Rows are points. Each copy is the shape, with its points in the same order, turned, moved and blurred by noise. Some copies are also mirrored. Which?
In the rows, 128 means zero.

Shape, 5 rows:
[[ 91 184]
 [ 90 169]
 [137  96]
 [144 110]
 [197  92]]
Copy 1, 5 rows:
[[151 203]
 [142 190]
 [117 103]
 [139 100]
 [158  63]]
Copy 1 is: only turned
Copy 2, 5 rows:
[[ 94 178]
 [ 93 166]
 [118  84]
 [127  96]
 [173  63]]
Copy 2 is: only turned
Copy 3:
[[133 204]
 [117 187]
 [125 102]
 [138 106]
 [180  79]]
Copy 3 is: only turned
Copy 4 (5 x 2):
[[ 62 155]
 [ 69 131]
 [133  95]
 [144 111]
 [201 105]]
Copy 4 is: only turned

Shape, 8 rows:
[[ 67 172 100]
 [ 92 142  51]
 [112  88  96]
 [235 164 111]
 [120 101 122]
 [107 170 165]
 [ 99 135 151]
 [108 111 142]]
Copy 1, 8 rows:
[[ 73  93 206]
 [ 91  43 180]
 [154  95 155]
 [ 69  86  35]
 [143 110 150]
 [ 76 160 144]
 [107 137 153]
 [126 123 153]]
Copy 1 is: only turned
Copy 2, 8 rows:
[[ 47 119 125]
 [ 82 134  78]
 [142 109  97]
 [171 239 123]
 [143 117 123]
 [ 96 140 182]
 [110 119 159]
 [134 107 141]]
Copy 2 is: only turned

Shape (9 x 4):
[[164 189 160 202]
 [116 234 123 203]
 [158  94 116  67]
 [136  89 121 141]
 [111 106  91 125]
 [109 137  74 121]
 [123 137  50 123]
 [106  95 127  75]
 [111  92 135  86]]
Copy 1, 9 rows:
[[195  86 104 168]
 [160 103  70 225]
 [ 70 112 172  72]
 [126 136 184 120]
 [ 88 153 168 139]
 [ 77 153 136 153]
 [ 79 173 122 138]
 [ 59 112 194 119]
 [ 75 107 199 119]]
Copy 1 is: mirrored
Copy 2:
[[ 43 171  70 129]
 [ 12 128  96 170]
 [181 117 134  74]
 [150 167 143 116]
 [143 130 162 136]
 [132 105 153 148]
 [145  97 140 166]
 [154 120 180  76]
 [150 132 170  74]]
Copy 2 is: only turned
Copy 3:
[[213 103 199 161]
 [248  92 149 198]
 [ 86 165 122 100]
 [128 103 132  98]
 [133 111  96 109]
 [154 119  92 120]
 [167 134  77 113]
 [ 83 121  99 127]
 [ 84 123 109 120]]
Copy 3 is: only turned

Shape, 9 rows:
[[128 216  84 227 128 100]
 [121 142 113  88  34 108]
 [ 64 183 145 100 171  27]
 [130 124 137  97 156 118]
 [137 175 165 120 140 161]
 [148 156 155  88 144 114]
 [154 115  81 119 136 156]
 [121  78 109 189 162 153]
 [ 69 114 118  89 130 160]]
Copy 1 (9 x 6):
[[ 78  42 183 152 125  40]
 [205  94 130 172  75 145]
 [197  63  96  44 129  49]
 [144 145 100  98 135 109]
 [125 158 144 104  81  83]
 [155 153 109 108 109  79]
 [ 91 135  98 150 118 140]
 [ 57 107 156 108 167 158]
 [135 116 107  77  79 163]]
Copy 1 is: only turned
Copy 2:
[[ 58 199 140 205 193 144]
 [159 174 187 101  92 120]
 [200 196  49 136 186 121]
 [128 113  93  94 146 131]
 [127 107 137 115 174 185]
 [145 127 100 100 135 170]
 [ 66 117 131  78 135 115]
 [ 65  77 123 138 172  78]
 [149 115 149  61 180  91]]
Copy 2 is: only turned
Copy 3 (9 x 6):
[[ 43 179  50  85 185 134]
 [ 97 108 158  93  62 153]
 [ 97 206 178 142 159  43]
 [160 117 134 137 153 102]
 [162 158 102 155 150 159]
 [171 144 126 122 122 118]
 [148  75 111  89 167 136]
 [110  62  53 155 181  93]
 [122  80 152 174 160 141]]
Copy 3 is: only turned

Shape (11 x 8):
[[184 176 111 102 126 134 176 136]
 [178 133 160 175  57  75 167  61]
 [ 97 155  89 102 109 177  55 131]
 [ 88 136 167 140 115 132 151 131]
 [136 180 179 177 138  91 127  71]
 [187 156  58 104  84  58 142 138]
 [112  62 134  74 113 167 102 116]
 [143  70  62  89 148 155  83 158]
 [117 182  65 188  95 128  58 147]
 [123  74  85 151 120 177  95  99]
 [181 134 161 201 127 155  64 143]]
Copy 1, 11 rows:
[[109 170 162 195 115 134 121  75]
 [171 181 190 145  43  68  94 146]
 [ 69 131  50 147 142 133 121 157]
 [159 157 130 131  95 172 137 154]
 [165 162 170 192  86 110 150 198]
 [140 179 122 166 128  48 121  54]
 [ 88  87 121  76 115 150 129 126]
 [ 95  66  95 117 177 120 107  90]
 [137 163  47 187 160  88  83 173]
 [113  66 101 129 112 122  71 153]
 [130 138 163 159 175 120  71 207]]
Copy 1 is: only turned
Copy 2, 11 rows:
[[104 184  96 132 132  92 168 133]
 [103 152 216 192 164 107 213 107]
 [ 88 100 106 131  95 137  61  83]
 [122 118 115 185 148 180 153 122]
 [141 174 190 183  98 173 175 114]
 [ 70 130 129 165  93  29 176 148]
 [117  60 128  98 171 147 101 140]
 [146  65  95 101 121  75  79 143]
 [115 114 129 204  62  92  93  49]
 [153  91 154 144 160 107  66 105]
 [189 117 150 136 101 125 152  37]]
Copy 2 is: only turned

Shape (15 x 9):
[[ 63 122 114  95 134 175 103  80 108]
 [159  75 186 139 153  94 127  74 125]
 [137 212 152 168 113 122  40 112 175]
 [132 192 152 183 129 136  28  95 129]
 [144 210 177 174 125 140  90 103 132]
 [182  91 165  96  88  86 166 115 155]
 [ 98 123 121  98 144 155 120 156  65]
 [103 180 209 144  90 118  83 107 115]
 [179 136 131 114 111  60 153  84 128]
 [140 120 143 121 126  72 168 100 169]
 [ 93 168 114 178  97 208 113 144  96]
 [138 143 121 115  73 187  72 189 123]
 [ 60 134  55 145  69 163  98 134  43]
 [190  98 195  89 115 127 146  46 130]
 [179 157 167  97 133  91 159  77 107]]
Copy 1:
[[ 39 118  97 113 119 127 123 106 171]
 [149 113  93 170 158 105 188  68 115]
 [ 95 110 182 225 164 193 141 158 162]
 [ 62  97 165 195 193 201 146 136 140]
 [113 136 134 199 188 200 128 155 147]
 [213 109 125 155 120  96 153  95 159]
 [ 87 128 130  92 154 102  79 106 126]
 [114 130 137 193 185 187 101  79 184]
 [188 128 148 136 105 152 177 104 127]
 [178 126 124 176  81 121 152 103 126]
 [ 74  84 104 130 161 173  46 166 140]
 [106  71 179 134 178 113  58 157 183]
 [ 53  56 142  62 116 179  48 109 135]
 [176 130  80 133 162 114 203  94 185]
 [174 172 122 128 142 145 174 110 140]]
Copy 1 is: mirrored
Copy 2:
[[131 156 124 171 106  79  95 179 147]
 [133  94  84  74 144 136  70 109 105]
 [ 99 127 208 108 180 167 139 191  71]
 [105 122 218  85 173 131 116 184 117]
 [ 91 110 205 115 172 177 100 159 120]
 [100 108  70 108  97 191 117  92  71]
 [101 166 133 152 114  87 133 101 165]
 [136 165 175 107 151 199 106 156 137]
 [ 68  92  67 101 137 178 128 139 107]
 [113  90  64 139 148 175 130 123  90]
 [116 117 215 171  96 117 140 141 159]
 [ 84 170 203 138  73 117 163 116  93]
 [111 148 158 147  61  81 197 171 205]
 [ 86 118  78  98 104 169  35 122  94]
 [ 56 115  85 114 152 183  80 121 129]]
Copy 2 is: mirrored
Copy 3:
[[ 96 138 197 103  92 132  70 137 156]
 [ 91  92 116 126  82  56 200 137 124]
 [205 116 158 194 148  73 108 204 157]
 [184 105 158 213 115  99 103 201 160]
 [178 106 168 181 150 103 130 178 118]
 [ 94 100  82  88 173  52 179 116 123]
 [101  97 179  93 131 182 126 154 170]
 [138  66 209 173 153  61 119 180 142]
 [ 93 109  67 133 152  76 148 169  94]
 [102 153 113  96 152  56 163 162 117]
 [157 137 198 163 169 170 114 125 165]
 [159  98 146 136 191 147 109 123 224]
 [ 50 139 182 169 160 207  66 150 190]
 [110  64 101 104 101  48 150 112  88]
 [107  85 110 125 132  74 149 149  69]]
Copy 3 is: mirrored

Shape:
[[149 128 120 125 122 102 132 134 123  75 117]
 [134 135 115 194 151 121  64 151 124 145 104]
 [144 115 145 128 118 120 146 143 132 143 119]
 [106 159 159 122 110 125 127 145 138 162 182]
 [120 158 115 149 101 126 134 145 123 160 129]
 [ 92 153 113 141 145 124 141 104 120 126 111]
 [114 161 132 124 165 127 147 158 119 145 107]
 [132 147 153 120 143 118 143 120 122 128 110]
 [142 133 114 114 126 123 147 122 123 156 110]
 [121 122 113 112  65 110 146 162 120 147 117]
 [146 144 120 130 153 124   7 155 121 133 123]
 [ 80  96 133 112 155 111 127 133 120 159 123]
 [141 161 145 176 162  88 150 153 155 141 119]
 [147 137 138 134 148 125 152 136 137 112 190]
 [141 157 114 114 160  93 113 119 119 135 116]
 [145 126 139 114 132 119 139 141 213 143 124]
 [140  92 118 116 125 114 143 158 133 100 119]]
Copy 1:
[[133 143 137  81 130 108  88 136 147 129 101]
 [152 128  94 106 123 196  95 144 110 114 160]
 [117 122 144 112 142 123 139 137 133 146 132]
 [101 150 100 145 131  94 127 125 111 177 172]
 [113 129 128 159 129 128 106 154 116 138 148]
 [101 153  95 138 114 126 122 151 133 103 108]
 [118 134  99 117 148 108 140 173 128 105 149]
 [116 147 124 108 120 108 143 146 148 119 136]
 [116 148 143 138 149 131 138 153 147 131 124]
 [105 132 177 140 148 113 106 152  94 153 121]
 [170 195 103  83 148 180  87 118 102 119 189]
 [ 96 156  99 107 150 138 166 146  93 139 109]
 [107 101  94  99 116 134 115 182 159 142 161]
 [129 129  83 115 147  89 113 121 163 175 129]
 [130 181 112 104 137 133 120 170 153 126 135]
 [ 58 128 130  94 169 136 117 126 167 152 160]
 [120 125 140  82 165 116 112 133 127 140  97]]
Copy 1 is: mirrored
Copy 2:
[[150 129  99 140 147 122 130 152 147 150 134]
 [115 133  78  97  55 136 120 152 124  90 134]
 [111 150 142 114 121 117 119 128 137 151 128]
 [126 178 172 111 135 164  75 130 116 112 132]
 [ 93 145 135 127 113 166 109 123 149 118 130]
 [122 126 103 130 141 148 127  89 122 106 135]
 [111 148 116  92 131 166 146 107 107 138 124]
 [114 138 122 107 153 124 125 120 113 133 122]
 [104 149 137 129 127 128 140 110 140 132 106]
 [ 91 162 142 161 115 150 107 130 157 170 132]
 [135 164  85 129  65 134 120 196  74  83 100]
 [129 183 121 131 109 121 121  74  96 136 141]
 [129 131 102  52 122 148  98 116 149 134 118]
 [173 160 157  94 150 141 121 138 147 115 140]
 [130 157  92 117 138 134 134 126 122 113  89]
 [156 120 163 101 104 124  95 113 126 164  80]
 [150 148 124 136 118 119 140 136 141 175 143]]
Copy 2 is: mirrored
Copy 3:
[[150  89 129 126 122 121 105 132 154 151 135]
 [119 168 104 175 135  72 105 167 109 140 117]
 [120 107 138 120 141 132 132 151 122 102 126]
 [ 43 120 134 121 138 146 146 138 133 133 110]
 [ 93 110 124 139 108 130 136 172 110 125 103]
 [131 134 106 146 106 163 120 154 150 135  82]
 [118 136 115 121 153 154 125 197 141 140 107]
 [125 115 124 131 147 145 128 154 159 118  99]
 [127  99 134 151 132 158 125 168 119 110 112]
 [110  75 149 107 115 136 120 150  83 125 105]
 [107 144 112 194 193  78  95 136  99 189 110]
 [114 154 120 122 150 177  88 139 106 118 103]
 [106 148 141 126 128 104 117 192 176 106 124]
 [ 83 116 124 134 125 152 136 137 168 138 170]
 [122 113 128 172 152 144  91 161 158 143 103]
 [118 145 205 137 143 136 149 150 136 123 130]
 [151 107 140 112 133 140 103 135 120 139 153]]
Copy 3 is: only turned

Shape, 17 rows:
[[115 162 112 110 138  94 137 115 103 122 160  69]
 [111 117 127 128 144 157 148 211 141 128 147 146]
 [143 144  94 146 145 154 149 116  50 130 139 170]
 [146 130 136  94 112 145 148 119 127 145 114 147]
 [132 114 130  99  89 157 146 249 134  62 148 170]
 [134 141  95 101 151 152 151 141 107 106 163 113]
 [ 64 144 137 130 141 158 150 119 140 131 151 158]
 [117 117 110 123 143 156 132 101 119 100 113 162]
 [108 113 124 142 140 158 135  98 134 116 137  80]
 [128 111  97 147 150  82 137  95 137 138 141 162]
 [140 129 209 103 160 157 130  99 139 134 155 169]
 [133 154  91 111 135 156 104 104 141 116 154  67]
 [136 116 188 104 156 126 112 116 142 105 116 123]
 [139 107 184 106 131 130  89 107 118 142 160 165]
 [151 147 119 130 104 126 153 115 132 115 165 146]
 [128 126  90 103 116 138 148 101 127 122 158 155]
 [150 126 111 153 148 138  90 130 147 117  91 170]]
Copy 1, 17 rows:
[[138 146  97 158 153 166 135 139 146  94 178 191]
 [129 110 146  86 188 158  84  99 138 129  90 150]
 [ 59  86 175 149 139 124 132 147 177 132 117 178]
 [122 130 149 116 110 139 124 115 134 161 150 141]
 [127 121 167  22 187 211 104 145 148 147  96 124]
 [146 112 153 134 144 176 132 137 169 124 128 177]
 [107 114 149 116 115 139  68  95 135  89 116 166]
 [112 107 158 127  98 137 122 149 156 106 113 133]
 [156 100 147 155 137 135 130 113 114  78 147 137]
 [113 146 129 176 128 104  82 159 166 120 119 127]
 [115  66 144 133  97 174  60  94 147 149 171 115]
 [183 118 133 128 128 136 136 143 140  92 177 187]
 [131  88 103 126 109 168 110 117 137 128 158 102]
 [ 98  93 144 112 118 142  82 113 175 137 201  94]
 [121 133 164 130 136 154  89 165 133 132 158 153]
 [129 149 179 135 115 141 106 145 163 117 138 157]
 [121  75 123 107 115  94 105 169 156 134 110 121]]
Copy 1 is: mirrored
Copy 2 (17 x 12):
[[144 116  99 173 130 171 130  96 121  99 152 124]
 [136 177 187 164 100 151 138 176 115 144 111 124]
 [172 109 104 126 129 131 170 161  88 117  62 134]
 [130 117 145 124 122 127 134 126 157 134  98 160]
 [102 192 204 137 128 199 155 225 143 110 102 143]
 [151 114 142 184 120 163 138 148 122  97  94 131]
 [120 125 175 164 143 122 150 113  77 153 110 143]
 [118  96 152 127 146 123 122 140  98 123  73 125]
 [132 113 135 172 148  95 101 127 107  99 131 117]
 [111  95 101 136 111 146  97 137  85 172 107 136]
 [114  58 185 138 109 103 175 143 140 166 136 130]
 [158 104 124 194 176 141  99 119 144 106 128 113]
 [103  85 171 120 115 124 123 129 151 130 148  96]
 [143  64 163 106 125 132 144 155 133 165 152 142]
 [112 117 106 161 142 143 147 157 132 143 117 159]
 [128 101 127 159 147 149 122 142 110 131  90 172]
 [128 121 137 104 146 126 104 165 135 173  82  91]]
Copy 2 is: only turned
Copy 3, 17 rows:
[[127 164  81 116 123 131 100 177 116 130 159 102]
 [168 105 129 135  74  97 152 124 147 144 113 140]
 [173 139 101 147 144 171 109 144 176  88  74 131]
 [127 127 162 145 134 142 111 119 165 145 129 117]
 [185  64 178  94 108  84 187 171 140 174  84 137]
 [152 148 127 115  93 131 115 178 140 118 112 106]
 [147 145 141 171 107 100 138 123 135  81 127 145]
 [136 150 150 146 141 128  98 118 133 103  72 120]
 [107 175 122 106 111 118 119 110 118 104 121 113]
 [141 191 103 172 139 118  92 119 144 161 103 150]
 [103 142 142 201 115 118 156 106 172 123 113  72]
 [ 86 170 125 109  92 155 105 159  96 122 130 116]
 [101 128 127 150 127  98 124 101 129 148 112  66]
 [128 150 133 186 135 152 163  90 142 150 113  73]
 [116 158 137 143 146 134 137 164 172 142 114 137]
 [154 173 161 150 126 142 113 150 151 129 119 137]
 [112 119 133 151 128 138 104  94 122 155  54 144]]
Copy 3 is: only turned
Copy 4 (17 x 12):
[[173 128 109 121 131 130  59 148 143 180 114 130]
 [ 90  82 100  95 147 103 136 117 135 142 159 177]
 [142 141 159 114 199 130 108  89  81 146 139 126]
 [116 128 115 140 164 160 125 152 111 116 114 152]
 [ 70  74 148  55 128 155 123 116 147 123 171 229]
 [140 127 102  78 147 130  77 120 109 143 132 145]
 [114 144 114  96 151  99 166 153 123 169 111 137]
 [132 139 134 101 135 143 151 115  98 122 115 120]
 [131 162  84 128 106 129 114 120 131 154 128 111]
 [140 114 148 134 149  91 116 124 133 111  84  98]
 [112 145 128 142 127 101 143 201  64 117 143 147]
 [125 131  78 102 114 157  70 143 122 164 121  90]
 [145 116 119 149  87 133 136 173 101 117 145 142]
 [ 98 117 156 162 113 114 122 170  67 137 119 142]
 [105 143 149 110 158 131  87 152 138 124 123 131]
 [112 143 131  97 156 133 102 131 115 125  83 131]
 [113  83 141 127 137 149 154 120 113 107 140  86]]
Copy 4 is: mirrored

Shape, 15 rows:
[[ 80  80 188 147  62 116 113 115 195 160 129 101]
 [206 179 103 124 121 149 164 144  59 125 121 121]
 [182 190 117  80  78 141 160 129  83  79 111 136]
 [171 112 116  94 140  82 128  75 196 109 127 160]
 [ 74  54 198 131 115  96 111 124 118 174 120 168]
 [ 77 103  92 154  94  70 127 135 116 187 154 105]
 [ 48  95 156 163 115 113 141 152 106  63 126  96]
 [181 135 122 120 101 134  75 146 150  99 173 171]
 [198 162 103  83 156 154 171 200  72 112 149  75]
 [133 235 108  79 146 155 171 172  85 100 155 133]
 [ 81  79 126 204 115 135 171 124 158 158 142 149]
 [ 73  88 151 193 115  84  76 151 160 165  70 130]
 [171 215 160 149 155 119 153 161  73 137 152  86]
 [156 105 152 146  96  70 106  93 146 104 167 154]
 [152 107 127 108 124 145  51  30 155 105 150 142]]
Copy 1, 15 rows:
[[ 79 106 100 103  77 203 209  74 115 124  99 116]
 [175 156 130 111 168 102 106 170 202 128 116  83]
 [168 155 111  85 185 138 139 193 166 104 143  54]
 [134  59 119 103 100 193 173 216 146 176 155 121]
 [ 29 105 128  73 118 142 200 100 143 138 121 172]
 [140 111 123  85  83 127 190  71 178 108 153 159]
 [100  91 206  82 136 135 171  72 127 109 165  72]
 [150 127 146 102 110 153 169 218 125  98  99 135]
 [219 185 148  92 159 117  53 157 136 153 139  97]
 [194 116 105  57 184  95  77 168 120  95 148  81]
 [115  64 151 140 133 133 194  58 153 136 106 156]
 [ 45  90 151 125  62 179 154  71 177  76 116 149]
 [185 118 151  46 139 113  75 125 187 125  72  82]
 [120  84 161  75  98 170 223 194 154 147 102 128]
 [101  80 118 137  56 113 199 220 117 167 122  98]]
Copy 1 is: only turned
Copy 2, 15 rows:
[[103 122 134 124 143  68 215 152 159 185  81  81]
 [199 158 141 144 100 207  74 160 125 137 153 102]
 [181 159 145 172 148 175  59 125 152 142 167  71]
 [111  97  32 129 164 148 122 107 151 152 115 109]
 [ 51 108 166 141 119 127 214 139 159 152 109 141]
 [ 83 112 163  93 108 125 120 178 116 215  81 120]
 [116 108 183 173 132  59 145 146  70 133 113 110]
 [173  70 101 166 117 129 104 151 204 154 130 121]
 [246 131 154 177 126 215  91 145  87 165 122 123]
 [221 111 194 135 137 178  52  80 122 143 130 102]
 [ 97 108 148  91 107 106 159 177 122 107  48 101]
 [ 91 116 144  78 146  64 191 189 141 159 127 170]
 [219 108 167 107  85 178 123 130  93 162 178  88]
 [ 95  71  84 150 104 120 138 150 157 161 145  84]
 [117 134  43 163  79  88 125  82 190 163 119 130]]
Copy 2 is: mirrored
Copy 3 (15 x 12):
[[ 84 132  64 136 199 153 137 137 107 122  73 159]
 [139  65 140 138 125 125 136 101 208 143 241 122]
 [167  37 135 165 145 110 152 115 173 188 208 138]
 [ 75  63 136 125  89 152 205 124 136 175 100 148]
 [102 167  70  88 135 172  98 133 125 166 109 208]
 [103 148 108 148 107 126  90 162 175  94 103 147]
 [187 161  64 152 135 165 110 111 119 152 111  96]
 [107  76 143 144 150 210 166 178 181 184 154 129]
 [154  62 101  92 117 111 147 148 202 138 245  65]
 [185  47 174 115 123 109 105 149 138 160 222  82]
 [126 188 136 116 147 164 150 108 139  86 102 151]
 [ 50 198  79 166 132 171 111 134 103 139 124 147]
 [132  48 115 121 121 161  82 104 152 103 235  91]
 [109  72 102 151 116 211 152 128 160 152  98 165]
 [ 63  70 145 125 158 181 147 100 186 224  73 127]]
Copy 3 is: mirrored
Copy 4:
[[114  70 204 137  83 217 150 115 145 134 104 171]
 [131 134 103  83 196  74 157 197 152 133 150 101]
 [102 131 137 112 177  90 164 170 142  87 193  92]
 [ 95 133  81 181  94 156 138 103 128 149 168 129]
 [159 158 191 141 147 230 159 116 118 157  94 183]
 [192 121 148 118 125 164 147 109 217 124  95 185]
 [132  96 172  85 181 179 102 102 114  52  95 180]
 [144 129 127  79 112 130 154  88 113 163 172  82]
 [116 144 126  86 183  29 112 176 150 126  91  90]
 [182 109 135 130 197  34 139 161 115  84 143  86]
 [143  64 132 115 161 171 173  90 144 149  91 220]
 [169 110 135 108 111 248 186 117 140 112  54 154]
 [179  87 124 102 199 104 105 207 149 138 119  78]
 [136 121 124 113 131 203 116  99 149 156 176 128]
 [131 143 105 110  57 160 129 137  84 153 200 167]]
Copy 4 is: mirrored
